Every row gives one point. Each copy is the shape, with its points in the same order, turned, moved and blurred by noise. Say if it was mirrored as well.

Shape, 8 rows:
0.6  -1.7  -2.3
3.0  -3.8  -3.7
-6.4  2.0  3.0
2.0  -4.5  5.3
-0.5  -1.7  2.2
0.2  2.0  0.2
-5.4  0.1  3.2
-6.8  1.4  5.2
Copy 1:
1.0  0.2  -0.5
3.0  -1.7  -1.2
-8.6  1.1  1.7
-0.7  -6.3  5.0
-2.4  -1.5  3.1
-1.1  2.1  2.2
-7.8  -1.7  2.6
-9.3  0.1  3.4
Copy 1 is: only turned
Copy 2:
2.2  -1.1  -1.6
4.8  -3.6  -2.2
-5.4  2.3  3.0
1.9  -5.5  5.6
-0.4  -2.0  3.2
1.5  1.8  2.0
-4.4  0.5  3.3
-6.1  1.6  5.3
Copy 2 is: only turned
Copy 3:
2.6  0.6  0.0
5.7  1.9  0.4
-7.1  -0.1  1.4
2.0  -3.2  7.5
-0.3  -1.3  3.2
-0.9  -2.2  -0.9
-5.8  -0.2  2.8
-7.8  -1.0  3.5
Copy 3 is: mirrored
Copy 4:
1.2  -1.5  -3.7
4.9  -3.0  -4.1
-6.2  4.2  -0.2
4.9  6.1  -2.5
0.1  3.2  -2.6
-0.1  -0.2  0.9
-4.4  3.7  -2.0
-5.8  6.1  -0.6
Copy 4 is: mirrored

Shape:
2.2  -1.6  6.5  -4.1
-2.7  -2.0  3.9  4.3
0.9  -3.2  -2.4  5.3
4.9  0.9  1.7  0.6
-0.4  4.6  2.7  1.0
8.5  -0.9  -4.5  -2.1
3.9  -0.4  -2.1  -0.3
-0.6  5.0  -2.2  -0.8
-0.1  4.0  9.7  5.6
1.9  -1.7  0.8  0.2
Copy 1, 10 rows:
-4.2  -1.1  7.3  1.7
2.9  3.0  4.3  -3.0
4.8  -0.9  -1.8  -0.7
-0.8  0.2  0.8  4.2
-3.0  5.2  0.9  0.8
-1.1  -6.3  -3.9  6.2
-0.8  -2.3  -1.5  2.4
-4.6  2.3  -3.8  -0.4
0.8  9.8  6.4  2.2
-0.1  -1.3  1.6  0.2
Copy 1 is: mirrored
Copy 2 (10 x 4):
1.5  -5.4  3.7  -6.9
2.0  -2.9  3.3  2.4
-1.5  3.9  4.6  1.7
2.8  2.3  3.0  -5.8
4.6  -0.3  -2.3  -2.4
-2.4  6.5  3.5  -9.5
-1.2  3.6  1.9  -5.3
0.8  2.6  -4.5  -3.3
10.3  -3.4  2.2  0.1
0.1  0.4  3.0  -3.2
Copy 2 is: mirrored
Copy 3:
1.7  -4.0  -0.6  -6.0
-3.4  -1.7  5.2  0.6
-0.7  3.6  5.9  1.6
4.8  -0.3  1.1  1.3
-0.8  -2.9  -2.1  1.6
6.8  7.5  -0.6  -0.7
2.9  3.3  1.1  0.2
-2.2  2.4  -4.3  1.3
-0.3  -9.0  2.0  2.9
0.9  0.6  1.9  -1.3
Copy 3 is: mirrored
Copy 4:
2.3  0.5  4.5  -4.2
0.5  -4.7  1.9  4.0
-5.1  -1.1  -1.2  4.3
-0.5  4.0  0.9  0.6
4.9  0.6  -1.2  2.5
-5.6  6.5  -2.6  -2.5
-2.6  2.4  -2.1  -0.6
3.0  0.7  -6.2  0.4
7.4  0.7  5.7  6.5
-1.0  0.0  0.3  0.2
Copy 4 is: mirrored
